Rows are points. A path goes straight from each point to the next, and from the last back to the first. The post is the endless flat space through its rows: a point in 2 columns, a line in 3, a plane in 4, and so on, so that a path can go around it. Count how often the path circles the post. Going back the other way cancels.

Post (2 x 3):
[[ 12 -13 -22]
 [ 15 -23  35]]
Path:
[[ -7 -27  12]
 [  8 -60   2]
 [ 24 -29  -2]
 [ 35  -7 -25]
 [ 21  10  26]
 [ 28  30  -2]
 [ 23  -7  32]
 [  6  25  25]
 [-22 -12  28]
 [ -7 -48 -23]
 [ 28 -43 -15]
 [ 26 -25  10]
 [ 52 -13  16]
 [ 44 -34 -10]
 [ 27 -13   5]
 [ 22  10  23]
 [-16  10   9]]
Times around: 2

Post, 7 rows:
[[-19   0  29  17 -10  23  18   0]
 [-13   3 -11  28  -3  24   4 -23]
 [ -5   9  35 -20  -5 -41 -60  20]
 [-18   2   9  30 -12 -15  16 -12]
 [-10   3 -16   9   5   6  17   3]
 [-11   1  -3  12  22   6  16 -29]
 [  0   8 -16  37  43  17   9  -8]]
Path, 15 rows:
[[-16  15   2  11  13   3   7   3]
 [-42   7  14   0  -1   7 -11   9]
 [-39  -4 -17  24  -8  -3 -18  -5]
 [-12  16  -6   1  36  38 -38  -8]
 [ -9  27  15  -7  -1  -1   6  -8]
 [  7  10  -8  34   5  11  13 -39]
 [ 14  -5  25  22   8  18  13  -1]
 [ -3 -17   4   6   3   6  -9 -16]
 [ -3  -4  28   9  18 -31 -15 -24]
 [-14 -17 -22  12  15 -20   0  -4]
 [-18   3  22  36  17 -18 -16 -11]
 [-29  16 -24   5  26   6   5 -13]
 [-19  27  35   1   4   7  -5 -17]
 [  9  15   4   6   3   0  15  -6]
 [ -5  12  -4 -15   8  17  12  -8]]
Times around: 1

Post (10 x 11):
[[-11  26 -18 -10  16 -23  -4 -14  -3 -29 -20]
 [-12   8   0  10  24  -1   0  -6  31 -22   1]
 [-10  19  -7 -10 -14   6   8  14  12 -12   6]
 [-15  27 -23   9  15  -8  20  18 -15   1  -9]
 [ -3   4  16  17  -8 -60 -12 -17   3 -11  32]
 [  3  15  -5  15 -19   2 -34  32  -2  34  -1]
 [-16   5  21  24   4 -21 -13  -5   1 -52   7]
 [ -3  20  -4   1   7  -8 -32  23 -30  15  28]
 [-13  16  34 -17  10 -46  21 -14   1   6 -14]
 [  1  12 -17  13 -11  24 -13   3 -29  37  11]]
Path:
[[  0  21  19  13  -5 -16 -22   5 -12  -4  10]
 [-20  28  -3   3   8   2   9   4  -4  -3  17]
 [-21  10  13  15  11 -30 -26   1  -2   3  11]
 [-16  -5 -11  16  18 -21  19   7 -17  11   7]
 [ -2   1   1  -9  -7 -16   4 -14 -10   4   6]
 [-24  21 -10 -24  -5  -4   4  29 -12  20   6]
 [-38  27  11  -4 -13 -10  16  19   9  -1  -6]
 [-10  24  12  14   1 -10  -6   2   9  -4 -14]
 [ 22  23  -6   1  13 -28  -3   1  22  15   2]
 [  1  -3  19  -3   6 -22 -13  16   8  -8   9]
 [-21  -3   1   8  -4 -17  -8   3  -9  -1  10]
 [-28  18  20  12   6 -28  -2   4  -4  -4  13]
 [ -4  33  -6  19 -17   4  -1   1  19  18  10]]
Times around: 1

Post (17 x 18):
[[ -1   0 -20  16   9  -9  16  34 -15 -13   3 -12  -2  -5 -16  -1  34  14]
 [  3 -19 -20  12   3  22 -19  15 -22 -10  16  -8  27 -10 -18  -8  25  26]
 [ -7   7   0  17  13  -5  -1  33   2 -12 -12 -13   6 -10  -8   7  -8   4]
 [ -1  -1   9  10  11 -10 -21  23   1  23   3  -5 -10   9 -44   1   4  -4]
 [ 13   6 -22   6 -12 -16  -6  24   9 -17  30  -1  14 -18 -25   5  12  -1]
 [ -2  -3 -17  -2  22  13   6  -3   1 -26  -1   1  -7  11 -19  -5   0  -7]
 [  6   2 -27  -1   9 -17 -18  23 -16 -20  12  -9 -13  15 -11   7  -9  21]
 [ -3   0 -23   1   8 -16  -8  22   1  10 -14   7 -16 -24 -39  -3  -9  -1]
 [  9  -7 -25 -32   9  10   3   9 -37   2 -16  19  10  33  -9 -23  -7 -13]
 [-15  -4  60   8   2 -20  35   6  -6 -20  14  -1 -17 -19  -7   3 -13  36]
 [ -9   5 -14  13  -9 -16  35 -45  28  13   6  15  25 -20  -2  10  15  20]
 [ -7   4 -25  19 -17  35  -3  13   5  -5  -4   1 -10  11  -8  -3  -1   8]
 [  3  10 -17   5  11 -20   0  20 -14  -4  27 -13 -18 -26   4   2  -6  -8]
 [-15  13  30  11 -30   1  -3 -40  12 -10 -12  10 -10 -17  -5   9   9   7]
 [  8  -9   7 -52  20   0  -9  24  -2   5 -13  -6 -19   4   8  -7  -6   7]
 [ -6   5 -24 -19  12  10  -2   1   3  -7  -5  16 -19  10   3  59 -15   1]
 [ 12  10  -4  18   4 -10 -13  12   4  19 -14  52 -26 -14  22 -25  -1  -3]]
Path, 21 rows:
[[ -5   2  13  10  -6 -24   6   9  -5  12   2  31 -23   4  -3  17  -9   8]
 [  3   0   7   7  -9   0 -25  28 -10  -7  24  -6 -20  -8 -30  25   7 -14]
 [-31 -11   7  12  -2  10  15   3  13  -6 -24  -3  -1 -13 -15 -10 -12  34]
 [-18  19  10 -21  -9 -15  -9  25   8   0  -5  -8 -23 -11  -7  22  -3  -2]
 [ -9  24   3  11  18  -8  -9  -5  15  16   3  -2  18 -18   7   6   2  18]
 [ 10   8  12   8  13   0 -12  28  16   2  14  -7 -40   9 -28  -5  12   0]
 [ 12 -17 -18   2  -5  -4 -18  -6   1  -1 -11 -10 -27 -10  -9  -7  -9  11]
 [ -4   5  -8  19 -12   1 -11  18   4 -29  -9   6 -12   2 -10  15  17 -19]
 [-14  -5 -13   0  22   5   2  28  -2  -9  17  -1  -9  19  -2 -16 -22  -2]
 [-16  16 -20 -14  16 -15   8   7  13 -12   7  -5 -20  -4  -9 -15   9  16]
 [-19  13 -28   0  -6  -4   4  19 -21 -14 -10  24  -3 -10  -1  -4   1  32]
 [ 11  22  -5  11 -31 -32 -18   7  -8 -25  -8  18   6  -9  -5 -20  -3  27]
 [  9   7 -12  -1   6  -1 -17   4 -17 -13   8 -17 -42 -17  -5  -9  12 -12]
 [ -1   1 -39   8 -11  18  16  20  18  -6   6  -5 -17  -5  -4   1 -16   1]
 [  1 -13  -5  -2  18 -15 -20   5  -6  27  12  12 -17 -17 -21   0   7  -8]
 [-35  12 -30  37  16  -1   2   8  -4 -15 -18 -10  -4   3  -2   9  11   6]
 [ -8   5 -13  -7  15 -10  -3  15 -13   7  -8  16  15  16  -9 -44  -1   4]
 [ -7   7  12   5  12  -8   3  12   9  -7   1  24  -5 -23  -7   0   7  17]
 [-10   9 -14   5  -4   0  -4  11 -18  19   0 -12   3  -9 -25 -12  -5  29]
 [ 18   4   0   1  -4 -13  12 -13  -9 -10  -9  27 -18  -8 -15  13 -20  22]
 [  8   2   1  -9   4  -8  -2  -9  10  -7 -11   4 -18  -7  17  -8   9   4]]
Times around: 3

Post:
[[-17 -15 -20  -3  38  -4  -2 -11  -4  -3   6   8 -20   1  -1 -27  30 -26]
 [ -6   3  12   0 -13   5 -14 -21  24   0  27 -24  -4  -6 -36  15  23 -46]
 [  0  -8 -35 -16  -7  15 -11   6  -2  -6 -30   5  -3   6  -7 -31  44  -4]
 [ 23  -6  11  -6  38 -31   8  -6  37  13  -6  -9  35  -3  16 -29 -26   7]
 [ 21   9  -7 -12  22  15 -11 -20  33  19  -4  16   1  19 -17  -1 -26 -33]
 [ -8   3  37  -3 -21   5 -23  -9 -15  22  12   3   7 -26 -18 -29   8  -6]
 [ 10  -2 -20  -6  -1   1  -9 -33  -7  38 -18   5 -17  18   8 -12  42   5]
 [ 10   1   7  10  21 -17  31  -9 -33 -12  31  -5  29  25 -15 -15 -29 -44]
 [ -1  14 -10  19   5  41  -5 -12  12  21  13  24  35 -18   8  21 -21   5]
 [ -4  -3  -1  -4  -7  -4   6   3  -4  21  -1   2 -26 -19  12  -7  16 -23]
 [  0   0  10  14   2  22   1 -14   3 -14 -42  25   9  -9  14 -29  27  37]
 [ 23  -6  -4   4  -4 -35 -26   6  18 -13  16 -28  -9  54  18  -6   5 -29]
 [ 29  14 -29 -15  20  -1 -18 -30  13  -2  11   0 -13  11 -17  12 -16  -9]
 [ 19 -15  24  -8  -5   8 -18  16 -18  10   1 -11  -1  19   0  13  38  11]
 [  7 -12 -10  14  21 -41  -7  -6  10  -9 -26  12  -7  11 -40 -19  28  -5]
 [  5   8   4 -33  25  -6  15  -7   2 -22   5  60  48  15  33   9   4   8]
 [ 13  -7  -9  31  17 -20 -32 -12   1 -13 -29 -36   4  -3  -6  -3  17 -38]]
Path (16 x 18):
[[ 16  -1 -26  -8   6   7   4 -21  27  -7  26   9  23  18  -3   0  -5  12]
 [ 35   5 -20  -1 -18 -22   6  11   5  19  -8  33   0  17  24 -16  -5  14]
 [ 11 -10   1  -3  13  19  13  23  20  14 -10   8  28  -4 -29 -26  32 -17]
 [ 16  19  -9  -1 -21  -7   8 -19   4  33 -26 -16  -9  39 -15 -24  11 -54]
 [ -2   3   1   6   4 -15   1 -11  10 -24  -5 -35 -12  12  -7 -18   9  20]
 [  7 -12 -11  -5  30 -11 -13  -4  11   4 -11   8  12  21 -18 -16   0  12]
 [-15 -19  -8  -1 -15 -16 -19   9  16 -14 -14  26   9 -13  -2  -4  34  -2]
 [ 12  -5 -20  -1  20  17   1  -6   2  -6  -7  11   6 -11   8 -13  -3 -20]
 [ 14  -9 -17   1  20 -12  -6 -29 -10   7 -28   8  -1  -8 -11  -8   2 -20]
 [  1 -23 -25 -21 -20  -6  12  -6  32   5 -11  -2  -3  19 -24  -3  25  -9]
 [ 29  -9   3 -10   6 -30  -4 -16  -8  -9 -20  14  19  20 -32 -13  15 -18]
 [ 26  -6   7  23  12 -20   5  20  -3   2   9  13  30  -6  -4  -3  19 -12]
 [ 27   4   8  -5  11  -5  -9  20  40   0 -10  -1  -1  -1 -12 -26  15  12]
 [ 14  10 -10 -15 -22  -5 -17   6 -37 -15 -24 -12   4  -6 -25 -26  28  -4]
 [  7  10 -10  16  11 -28   1 -42 -11   4 -28  -5 -12  17 -19 -16 -16 -21]
 [ -7 -22  22  -2   5 -12  30  -9 -10  -9   1   3   6  14   4  -6   9   4]]
Times around: 2

Post:
[[ -9  28   1   4  -2   1  35  -8   7 -28  15 -34 -15  -3   1  -7   1  17]
 [  1  23 -25   3   0 -29   8   5 -12  20   0  -8  20  -4 -30  -3 -11  -5]
 [  9 -23  22  10 -18 -20  39  40 -14 -28 -31  41 -10   0   7 -18  37  59]
 [ 11   8 -17  21  16  -4 -32  -6  14  37  10  24 -17 -13   3 -43  32  39]
 [ 13  -8  25  33 -13  14 -26  -9 -14   5   2   2 -23  12  -7  20  -1   8]
 [  1 -11 -10  29  16  24   9  -4  -1 -13 -11 -13  38  50  -4  21  -9  13]
 [-16  23 -47   1  10  13 -11   8  -2  14 -19  -1 -11  12  10 -18  -8  -2]
 [-33  -8 -39 -15 -14  12  38  -4 -14  39  -6  37  52  20  31  -6  -6  14]
 [ 15  26  -1 -10  19 -25  16 -32  -5  46 -57 -28 -36  -8 -26  -4  28  26]
 [-18 -10 -44 -45  14  17 -25   0  15 -16   2 -12  34  17 -22   7 -26 -12]
 [ -1  28  20  10   1  12  26   5  -2   3  -7  25 -14   3 -25   7  28  -5]
 [ -3 -36 -30  19  27  -8  18   7   7  26   5  14  -2  60 -15  30  -3  21]
 [  1  -6 -28  -1   2  -5  -4 -18 -48 -19  -3  21   2  13 -42  -2  21  18]
 [  7  27 -35  16 -11  33 -32 -21  27 -31  17 -12  16 -11 -18  49 -26 -15]
 [  8  13 -12  36  18   6 -24  17  -7 -20  37   2 -11 -28  42   1  37  10]
 [ -4   9 -26  -8  25  -3  -7 -24 -11  -6   6  38  -2  31  18 -15  -6  -5]
 [-18  53 -25 -28 -40   8 -18   5  41 -31   4 -27  19  10  18   7   2 -15]]
Path, 14 rows:
[[ -2   9 -21  -2  27 -13   1   3 -31   8 -23  -9   5  25  -7  -9  11  24]
 [ 14  -5 -30  -7 -34   4  -2   9 -21 -26  21  51 -14 -11  14   7   3  45]
 [  9  18 -31  -2  -5 -11  16 -12   7  25  34  11  -3   9 -57  -9  -4  -5]
 [-12 -12 -17 -16  23  32  29 -18  -8  19 -25   1  -2 -14   4  14  20   8]
 [  1 -12   3   8  29  -4   6   8 -28 -15 -35  27  -2  16 -17   7   8   1]
 [ -6  13 -22  -1 -20  -5 -37 -26  -1   6  -8  36  -8  31  -3  23  17   6]
 [  1  33 -44   0   9   5 -24   6 -29  23  -9 -12   9  -4 -20  14  -3 -17]
 [  0  23 -32 -37  15 -25   4  -3   9 -25  47  16  -2  35 -44   6 -15 -30]
 [  5   6   0  11  39  15   1   4  10 -11  14 -35  32  11  -3 -27   0 -36]
 [-18  -6 -12  31  -9   7   2  -9 -44   1 -21  -5  -8   5  13  -2   9   0]
 [-17 -10 -28  23  -1   4   2  -9 -15  34  -1  11  18  -3 -19  34  19  17]
 [-15  -1 -20   5 -32 -21 -13 -12  11 -32 -11  36  15  30 -22   9  -1  -9]
 [-11 -16   3  14 -12  -3 -10   5  -9   0 -22   4  12  15 -16   8   8  -9]
 [-27 -15 -14  24   7 -18 -19   6  -8  44  17  30   9   5 -23  14  11  18]]
Times around: 2

Post:
[[ 15  -6 -24  10  27   1  -4  14  18 -28  -3  -7  -8 -18 -41 -19 -30   3]
 [-30 -33  23   2  23 -13   0 -10   5  -2 -29 -24 -40 -30   6  -5  -5   0]
 [ 18  22 -10  19  12   6  -9  -4  29   3  -3 -22  11   8  -5  10  -2 -23]
 [ 11  -6 -11  19   6   7 -13 -20 -29   8   2   4  -4 -10  18  12 -13 -12]
 [ 16  20   9   7 -27  45 -27 -12  16  33  25 -32  -6  15 -14  20 -53   6]
 [-16  37 -13   0 -14  16  12 -16 -23  17  -2  24  -2 -28  -2  25  15   7]
 [ 16  26 -21  42  27  -2  22 -12   1  22  15 -10 -17  -6  -8 -18   3 -13]
 [-20  -1 -26  11 -22  17  -2 -40   0  16 -11  17 -21 -20 -23   5 -12  19]
 [ -8  -3   0   9  -7  14  17 -10   1 -25  22  17 -20  21  -6  42 -14  -2]
 [ -2  23   1  -7   4 -20   3  -6  27  14  13  11  24   8 -15  27   7   7]
 [-19  -4 -12  -2 -21  12 -24  19  34   7  17 -19  32  17 -24   5  -6  22]
 [-18  12 -33   1 -12 -20  -2  27  10  -9 -20  21 -13  -6 -14  -9   4  16]
 [-25   7 -29 -20 -18 -10  -6  -4   6 -25  -8  -2  -2  -5 -11 -11  17  22]
 [-29  -8  31  -6   3 -13  28  -8 -23  22  -7  11  20   3  20  21  -6 -25]
 [-14  26 -24   1  17  10 -11  -6  -7  -1   4  -7  14  26 -49  18 -29   6]
 [  1  -1   5  -2  46   6  19  -7  18  26 -30  25 -27 -15  13  -7   0  -4]
 [  4  22  25  13   9  -5  -4   3   7 -12  18  12  16  32 -14  -6  22 -19]]
Path:
[[  3 -11 -14 -15  28 -14   0   8  26 -10   6  -8  -5 -15 -24  30 -16  -3]
 [ -3  16 -16 -18 -15 -18  11  23   8   6 -17  -7 -12   9 -12   4 -17   2]
 [  1   5  -4 -12  11  20   3  -1 -13   2 -30  -1  11  21   3  -3 -16  -9]
 [ -4  36  -3 -11  10  15   7   4  25  -1  -6  -9   7   0  -2  29 -26  18]
 [-22   9   1  21  21   9 -12 -15  22   0  21  -7   3  35 -18  22  -9  -5]
 [ 16  12 -41  23 -22   5  -3  -9 -11  -2  14  -4  11  18 -12  19 -46  26]
 [ 46 -17 -12  10  40  15  33 -43  -1  15  19  -3  -7 -26  16  47 -22  14]
 [ -1  -4  17   8  21  12  -2   2  19   1   5 -22 -19  -1 -29   2 -16 -10]
 [ -1   2  60  -6  39   9 -20 -51  21   2   4   6 -15  23 -27  -1 -18 -43]
 [ -7  33  -1 -18 -12  12   9 -29  15   8  11  10  10 -24   8   5  25  25]
 [  0   3   0  42  26  12  12 -11  28  14 -12  -8 -35  -2  -5  23 -15  -9]
 [-23  13 -18  21  14  21  16 -24   9  -1 -11 -19   8  20 -19   9 -25 -30]
 [ -5  -7  -7   9  42   0 -16 -21  22  27  -1  34   5   3 -44 -18   4   2]
 [-37  -9   4  19  17 -12  22  16  -6  16   6 -14  -9   7 -29  19  12 -17]
 [ 36  -9 -16   9  -5  12  -6 -21   1  34   3  17  11   9  13 -12   6  -3]]
Times around: 0

Post (17 x 18):
[[-18  -4 -19   1 -38  20   2 -27  -8  13  -1   8  24  17  17 -32 -21 -12]
 [ -8  -5 -19  10 -60  -4  -4  -6 -19   7  -2   7  -5  -3  11  -7  -4 -15]
 [ 21  -6  -6  -4  27  -6 -15  35  -4  18  13 -17  -8   5  26  12  -9  14]
 [ 27   6  -4  -2  10   2  13   0  -6 -24 -20  22  22   2 -12  37  -4  -7]
 [ 25  -8 -22  13   0  16 -26  15  -7 -11  -3 -26  21  -4   4   5  12  24]
 [-21  11 -14  -2 -24 -13 -12 -33   8  -2 -16  10   4   3   7  -2  -6   4]
 [  8   8 -33   7  12  -3   2  43   1   3  28  -9  18   4  28  27  22  24]
 [  9   7 -16  30  19  -5  -9  18 -15  17  39 -39  13  -4   8  17   4   4]
 [ 15  -2 -10  -5   5  14   7  28  13  25  15 -43  19 -23  20  33  12  10]
 [  1   5   4  17 -52   1   8 -37  14   3  -1  28  -2  31  -7 -12   2  -4]
 [-12   3 -16 -12 -43  -1   4 -24   0 -17   9 -16   4  31  11  -2 -22   4]
 [-21   4  -8   1 -25  22  -9 -13   1 -10   0   5 -10  23   3   1  10 -18]
 [ 20 -15  18  15  35 -11  35   8   9 -40  -7   7  -6 -21 -18  12  10   8]
 [ 46  25  13  -2  30 -21  16  15   9 -45 -19   0  22   2  -9  -2  18 -20]
 [-18   9 -22  24 -36  16  12 -16  -1   8 -30 -11   2  21  13  -1 -17   2]
 [-25   4 -27  13 -56   6  -2 -10  27   7   6   4   3  14 -11  -6 -36 -15]
 [ 40   2 -25  -4  38 -17  26  -1  10 -23 -15   4  -3   4 -27  15  23  -9]]
Path, 12 rows:
[[ 12  16 -45 -15  -3  16 -22  11   5 -18  -8  25  18  27   2  35  11  20]
 [ 20  21   3 -13 -23  12  25   0   0  18   5 -23  12  36   6  -9  14  -1]
 [ -2 -15  15  39 -41   3  25 -28  -8  12 -34  19   0   8  11 -40   8  25]
 [  0   2   7   4 -13  27 -22  -6  19  -7  -2  -3  16   7  -7  20  43 -19]
 [ 10  -3 -19   3 -14 -10   0  -3  29   5  -9  -7  11   6   6  -2 -15 -14]
 [-16 -14 -21  -8  15   1 -11  11  15 -24 -10 -13 -12  19  12 -18  10  23]
 [-19   1 -31  37   2   4  -1   5  -4 -11   0 -10  -6  12 -16  20  -2  24]
 [ 22  18   5   9 -18  -5 -11 -25  15  16   9 -11   4  10  -9  -9  -3  37]
 [ 29  16 -17   4  16 -17 -37  -7  -8 -10  -6   7 -16  16  26 -12  -5   7]
 [-29  -3 -21 -16  17  -7  -7   0   7 -30  26  -9  31 -13  34  25 -33   6]
 [ 11 -20 -50  10 -36  22  -2 -30  -6   2 -28 -20  17  10 -15   4   3  10]
 [  3  -5   5 -11 -27   4  -3 -25  24  -6   5  -3  34 -22 -23 -13   3 -14]]
Times around: 1
